Each point is reached from the start by the listed moves, each made 0, 1 or 2 times, or once backwards (-1), plus a little noise. Is the number of moves made odd or even? Then give how often each move was made.
(in the rows, 128 means zero)

Moves:
(1): [129 150 105 122]
(2): [161 154 147 120]
Start: [130 105 130 126]
Points:
[133 148  81 115] => even (2, 0)
[163 107 175 128] => even (-1, 1)
[198 198 122 102] => even (2, 2)

Moves:
(1): [131 141 108 118]
(2): [120 144 137 103]
(3): [156  98 128 118]
(4): [145 149 144 137]
Start: [129 121 138 128]
Points:
[119 179 117  56] => even (2, 2, 0, 0)
[200 136 188  77] => even (0, 2, 2, 2)
[ 74 135 151 114] => even (-1, 1, -1, -1)

Moves:
(1): [142  90 124 122 125 126 144  96 130]
(2): [162 143 133 144 139 151 135 118 117]
(3): [138 127 126 109 138 138 127 149 130]
(4): [124 122 156 129 141 125 134 122 132]
(5): [106 124 106 150 150 143 152 132 116]
(6): [137 115 122 167 131 141 127 126 173]
(7): [113 137 118 108 144 148 120 118 140]
(8): [115 150 125 126 123 139 155 136 141]
(9): [151 150 121 114 136  90 125 123 143]
Start: [128 117 140 157 104 132 133 113 141]
Points:
[176  70 147  52 201  79 159  59 124] => even (2, 0, 2, 2, 1, -1, 1, -1, 2)
[232 170 155 135 193 100 141  96  88] => odd (0, 2, 1, 1, 1, -1, 0, -1, 2)
[107  81 123  49 151 122 168  58 206] => odd (2, -1, 1, 1, 0, 0, 2, 1, 1)
[134 115 143 149 104 223 208 117 147] => even (1, 1, 1, 0, 0, 0, 0, 2, -1)

Moves:
(1): [143 140 130 148 118 153 119 115 127 127 121 127 136 140 123]
(2): [128 128 139 139 127 122 138 128 149 144 127 126 140 120 137]
(3): [124 135 152 100 135 136 129 143 101 132 134 126 116 149 131]
(4): [112 125 118 107 129 125 119 129 125 127 119 120 143 141 115]
(5): [144 133 129 134 104 115 123 137 136 111 141 132 148 137 112]
(6): [119 133 133 125 128 131 120 126 123 131 116 127 139 122 137]
(7): [125 139 126 113 127 110 144 114 127 117 157 138 143 129 143]
(8): [126 130 137 134 111 105 151 149 123 140 108 111 135 130 137]
(9): [139 124 115 135 132 125 120 127 138 134 129 144 127 127 126]
(10): [112 115 126 138 128 148 136 112 137 134 117 147 135 123 127]
(11): [152 128 145 122 132 138 131 117 120 120 122 130 143 124 138]
(12): [133 127 129 119 127 138 132 124 143 123 125 132 121 122 127]
(13): [137 137 139 126 123 133 136 123 123 123 129 128 121 112 123]
(14): [126 121 119 117 132 129 134 141 120 149 148 121 122 116 136]
Start: [122 111 122 122 134 118 126 108 123 139 121 118 129 120 132]
Points:
[ 97  99  70  72 125 138 116  18 162  59 162 210 189 163  79] => odd (0, -1, 0, 2, 1, -1, 2, -1, 1, 2, 0, 1, 0, -1)
[150 150 140 110  93  70 221 102 171 171 189  75 170  52 191] => even (1, 2, -1, 0, 0, 0, 2, 1, -1, -1, 0, 2, 1, 2)
[175 171 249  99 111  78 235  86  82 136 167 106 185  86 222] => odd (0, 2, 1, -1, 0, 0, 2, 1, -1, 0, 2, -1, 2, 0)
[ 89 155 165  76 130 171 142  54  98 195 139 163 223 133 160] => even (2, 2, 2, 2, 0, 2, 2, 0, 2, 2, 0, -1, 2, 1)
[163 102  85 162  80  50  96 126 159 130 100 130 241 143 118] => odd (0, 0, -1, 1, 2, 1, 0, 1, 2, 0, 1, -1, -1, 0)
